Every row gives one point. Two turns around zero, p and q, are shown by what they do to some points. Write where each new point lands after one turn and then the other. Backwards means that the second turn is done in reverse. Each puzzle has new turns, and all numbers are rounded.

Turn p:
[ 17  -2 -23] => [ 17  -7 -22]
[-28  15  10] => [-26  19   7]
[-37 -11  18] => [-38  -4  18]
[ 7 15 15] => [ 8 16 13]
[ -6 -14  11] => [ -8 -12  13]
[ 48  -3 -32] => [ 48 -13 -30]
Turn q:
[ 19 -43  14] => [ 10 -48   5]
[ 0 17  8] => [ 5 15 10]
[ 15   0 -19] => [ 12   0 -21]
[-35  27  -2] => [-28  34   7]
Where do these land?
q, then p: [  7 -19   8] => [  1 -21   7]
q, then p: [ 12  36 -40] => [ 20  32 -40]
p, then q: [ 2  9 15] => [ 7  7 14]
q, then p: [-21 -26  17] => [-27 -18  19]

Turn p:
[  4   5  13  10  25 -25] => [  0  12  12   5  31 -17]
[-24 -22   4   4   1  26] => [-19 -23  -4  14  -1  26]
[  2 -27 -25   8  27 -15] => [  3 -15 -30   6  31 -14]
[ -9  18  18  21   2 -24] => [-15  18  22  12   7 -23]
[ -8  -4  -6 -34  15  27] => [ -2 -11  -9 -28   6  34]
[-16  18  -5   9 -12  33] => [-22  13  -7   5 -25  24]
[ 29   7  -7  -5 -23  12] => [ 28  10  -6  -2 -27   4]
[ -3   7  -4 -21 -27 -21] => [  3  -9  11 -23 -22 -22]
[ 24  -2  11   8  -8 -13] => [ 23   6  11  11  -1 -13]
Turn q:
[-20  11 -28  23 -48 -11] => [ -9  17 -32  33 -42   4]
[-13  12  16  -6   0 -12] => [-15  11  10  -5  -4 -16]
[ 6 10 -3 15  2  6] => [ 5 12  1 11  6 10]
[ 17 -15   5 -16  -2  35] => [ 13 -17  10 -23  -2  30]
[-18  -6   1   9  10 -10] => [-18  -5  -4  10   9 -10]
[  8  12 -16 -33  32  -2] => [ 14   7 -15 -35  26 -14]
[ 21 -23  25   8   5  -6] => [ 12 -23  30  10   5  -5]
Where do these land?
q, then p: [ 14  -1   4 -30  22  18] => [ 19  -9   5 -28  17  19]
p, then q: [ 11   2 -21 -27 -15  19] => [ 22  -7 -15 -20 -23  14]
p, then q: [ 27  11   4  28  24 -21] => [ 13  32   6  16  30 -18]
q, then p: [-24   3   0  16   2  23] => [-29   1  -8   4  -3  21]
p, then q: [-12  -4   2  -2 -12  26] => [-10  -7  -3   1 -15  25]
p, then q: [-19 -28   7  -3 -11 -12] => [-10 -34   5  12  -2  -7]
p, then q backwards: [  6  18 -26  11   9 -25] => [-10  22 -15 -12  12 -27]
q, then p backwards: [ -3  -7  30 -22 -22 -34] => [-11   9   5  -4 -42 -33]
q, then p: [ 0  5 -1 28  3  6] => [-11  17  -4  19   4   9]

Turn p:
[ -2  -6   1  15  -9  18 -14  16] => [-11   4  -4   3  -5  18 -18  18]
[-10  17   0   1 -11  -8  -4   0] => [-10  18  -3  -2  -5  -8  -2  -9]
[  8 -13 -12  -3   4 -13  -9  -8] => [  8 -16   2   9  -1 -13 -11  -6]
[ 5 -1  3 17 12  1 15  6] => [ 13   4 -10   6   9   3  10  15]
[  3 -14 -16  -8   6  -6 -10  15] => [  6 -12   4  -8   6  -9 -22   7]
[ 11  21   0 -18  -6  -9 -14  -9] => [  4  11  17  -2  -7  -3  -6 -28]
[ 11  -3 -14 -14   7  -8   8 -16] => [ 15 -16  -1  -3   2  -8   4 -19]
[-21  18   8   9   9  18  17   6] => [-12  18 -13  -9  18  14  19   7]
[ -2 -11   9 -13  -9  -1  11   6] => [ -3  -8   7 -14 -11  -4  10   9]
[  7 -13  10   6  12  -6  -8 -16] => [  2 -13   9  24   3  -2   5   0]
[-10   6  11  10 -17  14   6   2] => [-15  12  -9  -2 -12  13   9   7]
Turn q:
[  7  -1 -13   3  12  -3  -4  -1] => [  0  -4 -13  -5  14   1   1  -2]
[-33   3   1  -3 -15  21   1 -15] => [-17  31  15   8 -11  12  11  -8]
[ 13  -3   8   7  -1  -8  -3 -15] => [  7  -7   0  -1  -1   0 -13 -17]
[ 4 -9 -8  5 -5 -4  8  3] => [  2  -2 -10   1  -4 -11   7  -4]
[  6  -5   3  11  10 -20  -9   9] => [ -6 -16  -6   0  10 -14 -15   2]
[ 3 -8 13  8  7  8  2  1] => [ -2 -13   2  13  -3   7   0  -5]
[ 19   9  -5 -26 -13  12 -11  22] => [ 12  -1  -9 -20 -17  14  -1  31]
[  7  13  -5  10   8 -12   6   4] => [ 12  -1  -4   5  16 -11  -6   4]
[-25   0   7 -15  -1   7  10 -10] => [-9 13 25 -1 -3  5 16 -4]
Where do these land?
q, then p: [ 2 14 -3 48  5 -5 -5  1] => [  5   9 -17  34  19  -6 -25  -2]
q, then p: [  8  -9   0  -3 -14  -7  14  10] => [ 10  -1  -1  -4 -19 -14  -1   3]
p, then q backwards: [  7  -7  -1  -8 -13  -9   2  20] => [  5   6   6 -15 -17 -12  -3   9]
p, then q: [10 -4  3 -8 -9  7 -9 -6] => [ -4   2   2   3 -16   7  -4  -8]
q, then p: [-5 -3 -2 -7  0 45 -6 -2] => [ -9   5 -25 -16  -3  33   7   4]
p, then q backwards: [-22  -5  14  -9  -2  -4  -4  -7] => [-23 -16   2  -3   6  -6   0   5]
p, then q: [ 10  -1  -1   2  -7 -10  -7   0] => [  2   1  -4  -1  -7  -4 -15  -2]
q, then p backwards: [  5  -1  -5 -11  29  -6  -4  -5] => [ -8  -4  -6 -15  22  15   5   2]
q, then p: [-8 21 -3  4  7 -8  6  3] => [11 14  9  7 15 -1  0  5]
p, then q backwards: [ 5  1  7 -4  8 -8 10 -4] => [ 0  1 -2 -4  3 -2 17 -1]
p, then q: [-11  -5  -7  -4  -3   4   4  -9] => [-9  4  0 -6  1 -5 11 -7]

Turn p:
[ -5  13  14   8  15  21   0 -16   7  12  -1] => [-10  18 -16   8 -10   4 -11 -16  15   8   1]
[ -2 -10   6  -6 -17 -17   9  -1 -12  11  12] => [  5  -7  16 -16  -1 -10  -5   9  -6  15  14]
[  3 -16 -19  11  -6 -14   9  11 -18  -3  -6] => [ -3 -16  16   2   0  -4  25   7 -17   8  -1]
[ -3  -3   9 -12 -14  12  18  -7  17 -16 -20] => [  6  18 -11 -14 -11 -18  13  10  14 -18  -5]
[ 15 -12  -2  -5  18  -6  -6  15   0  17   7] => [-1 -8  8  6 22 17  0  8 10 16 -4]
[ -5  -7  13  11 -19  -8  -5  21 -14   3   7] => [ 17  -6  25  10 -11  -2  -4  10  -7   6  10]
[ 19   7  10   7 -16  -8  15 -12  22 -20 -22] => [ 18   3 -18   1   3 -35  18  -4  12 -15   2]
[  6  -3 -26  -4 -13  14  -8  -3  16  -6  -2] => [  0 -12 -25  -2  -5   1   2  17  -7 -10 -16]
[-13  -6   1   7  15 -16   1  -1  -1   1  19] => [-17 -14  15   0   5   4  -8  -8   4  -1  13]
[ -4  -1  -2  -9  11   4 -20 -10  -1   2 -11] => [  1   0  -3  -7   0  12  -5 -14   3  -1 -20]
[ 23  13  13  -3  13  12   3 -16   7  -6   7] => [  7  11 -27   0  12   6   0 -13  13   0  15]
[-18  19 -24   3  16 -13  -6  16 -15  14  10] => [-25  -2  17  14  14   9 -15  -4 -28   4  -7]
[-15   5   6  -8  -1  19 -10   3  -7  -9   1] => [  3  13   1  -2 -16  16  -8  -1  -4 -13  -3]
Turn q:
[ 10   2   2   6   7 -11 -14   8  -4   9  -8] => [  9   5   3  -9   3 -18  -7   9  -2   6  -5]
[ -3   5 -11 -10 -21  -7  48  -6  -7 -13 -12] => [  7  -7  -7  19 -10  28  34  -5   7  -3 -28]
[10  2 -8  4 12  6 19 -8  0 13 17] => [ -4  10  -7   7   1  -3  25   2 -10   4  16]
[ 6  5  4 19 -2 37 -4 22 -1 -3 -1] => [-21  16   3  11  15  14 -18  24  -4  11   3]
[ 15  -1  -9  -9  -4  -4 -16  -6  -5  16  14] => [ 13   6  -2   0 -19 -12  -5   1 -14   2  16]
[11 -4 26 -3  1  0 -1 -2 -8 -9 13] => [ -2  13  25   1   4   0  -1 -12 -11  -7   0]
[  0 -10   9  14 -10  -6 -12   4  -7 -15   4] => [ -3   2   8   6   5  -7 -16   0  -5 -20 -10]
[ -3   1  -5  -8   5 -11 -11   0  34   5   2] => [  1 -17   5  -5  -8 -15   0   1  24   3  19]
[-28 -10  -3 -12  10  -2  -4   3  -5  13  -7] => [ -9 -22 -13 -21  -1   0  -3 -10  -7   9  -3]
[  6  -7  -1   4   8   1 -17 -11  22   3 -14] => [  6  -3  -4   4   8 -16 -14  -7  19  10  12]
[ 15   4 -12  -5  -3 -10   3  -1  -8 -25  -4] => [ 27  -2   5   9   5  10   3   6   1 -13  -6]
[-39  14   7  -2  -3   7   9  -4 -10   5  -3] => [-23  -1 -16 -24  -5  20   3 -10   3  -4 -12]
Where do these land?
q, then p: [  6 -15   3  -1  -1  14  -6  12   8  -7  -3] => [ 1 -7 10 12 -8 11 -7 -8 11  7 -1]
p, then q: [-10  13  -8   3  19  12  -2 -15   9   9 -12] => [  2  -3 -29  -9  -1   6  -6  -4  19  -2  -3]
q, then p backwards: [ -8   8 -22  12   3   5  -5   0  -6  10 -13] => [16  4 -9 -9 -9 16  1 -9 14  7  5]
p, then q: [ -6 -19  20   5   0  10   3  -6 -13   1  -4] => [-11   9   9  12 -22   5   4  -7  10   6   4]
p, then q backwards: [  1   2 -22 -31 -15   0  16   8   5 -15   9] => [-10  15 -12  18  18  -6  -7  21 -19  -4  17]
q, then p: [ -1   7  -8  -6  -8  -3 -18 -14  -4  22  -4] => [ 10 -12 -10  -9   7  -8 -12   8 -19   7  -8]
p, then q: [ 12  17  15  11 -21 -26  19  -4  14  -1   6] => [ 15  -4  12  -9  -4 -33  16   5  -6 -24   6]
q, then p backwards: [ 12   1  -5 -20  -3   4  16  24  -2  -2  17] => [ -4 -18 -10   9  -7   3   3  23 -23  -3   7]
p, then q: [  8 -24  -6   0  20   0  -4   3  -7  -5  -1] => [-17  -5  -1  12  11  10   9 -12   1  17   4]
p, then q: [ 10   1  19  16   6   4 -15  -8 -16  -8  -9] => [  4  25  -7  21  -5  -3   7 -12   5   1   8]
p, then q: [-10  -6  11   2  14  -2 -14   5  -6   1 -17] => [ -4  15   2   5   5   2  -4 -15  19   9  -5]
p, then q: [-13  15   4   8 -14 -19  10  -5  19  -6  33] => [  2 -17  10 -10  -3 -18 -14  -1 -13 -36  11]
